Each row is a point. To make a cloud, some directions were put in groups of two or more. Within a group, all points are equally far from the middle, so they leave a hole (a ring in 2 directions, a hollow ball in 3). The other directions are filled evenly. Then the cloud was stretched, turned, moved and blurred a little. Count the holes, and give their numbers of directions, smallest first.

Cloud:
[[-0.15 -0.45]
 [-0.02 -0.64]
 [ 0.12 -0.30]
 [ 0.53  0.05]
 [-0.33  0.00]
 [ 0.11 -0.21]
 [ 0.06 -0.81]
 [-0.10  0.33]
 [-0.37 -0.44]
 [ 0.03 -0.68]
 [ 0.54 -0.27]
 [ 0.59  0.13]
 [-0.63 -0.11]]
Holes: 0

Cloud, 21 rows:
[[ 0.72  0.29  0.08]
 [ 0.06  0.29 -0.36]
 [ 0.21  0.45  0.09]
 [ 0.28 -0.13  0.71]
 [-0.04  0.35 -0.20]
 [ 0.22  0.34 -0.37]
 [ 0.18  0.44 -0.05]
 [ 0.09 -0.50  0.53]
 [-0.21 -0.36 -0.38]
 [-0.05 -0.55 -0.34]
 [ 0.93  0.00  0.11]
 [ 0.37  0.26  0.50]
 [-0.07 -0.14  0.99]
 [-0.40  0.41  0.17]
 [-0.23 -0.27 -0.40]
 [ 0.53  0.38 -0.44]
 [ 0.06  0.41 -0.08]
 [ 0.08 -0.66  0.06]
 [-0.18 -0.61  0.36]
 [-0.23  0.51  0.49]
 [ 0.61  0.11  0.36]]
Holes: 1 (2)

Cloud, 28 rows:
[[-0.09  0.01  0.31  0.57]
 [ 0.42 -0.24 -0.27 -0.06]
 [ 0.01 -0.35  0.26  0.31]
 [-0.20  0.07 -0.46 -0.31]
 [ 0.64 -0.02 -0.11 -0.25]
 [ 0.14  0.41  0.74  0.21]
 [-0.51 -0.18  0.26 -0.34]
 [ 0.27 -0.28 -0.25 -0.69]
 [-0.35  0.37  0.54 -0.37]
 [ 0.23 -0.13 -0.32  0.24]
 [-0.03 -0.41  0.45 -0.60]
 [-0.08  0.53  0.29 -0.62]
 [-0.51  0.08  0.41  0.23]
 [ 0.67  0.05  0.40 -0.37]
 [ 0.10  0.44 -0.05  0.54]
 [-0.22 -0.27  0.19 -0.76]
 [-0.45  0.36  0.41 -0.31]
 [-0.20  0.04 -0.50 -0.03]
 [ 0.57 -0.14  0.03 -0.67]
 [ 0.18  0.43  0.77 -0.36]
 [-0.51  0.08  0.45 -0.28]
 [ 0.26  0.61  0.67  0.00]
 [ 0.27 -0.20  0.20 -0.92]
 [ 0.16 -0.54 -0.21 -0.23]
 [-0.32  0.59  0.25 -0.32]
 [ 0.10 -0.16  0.74 -0.15]
 [ 0.66  0.25  0.43 -0.17]
 [-0.02 -0.20  0.73 -0.27]]
Holes: 1 (4)
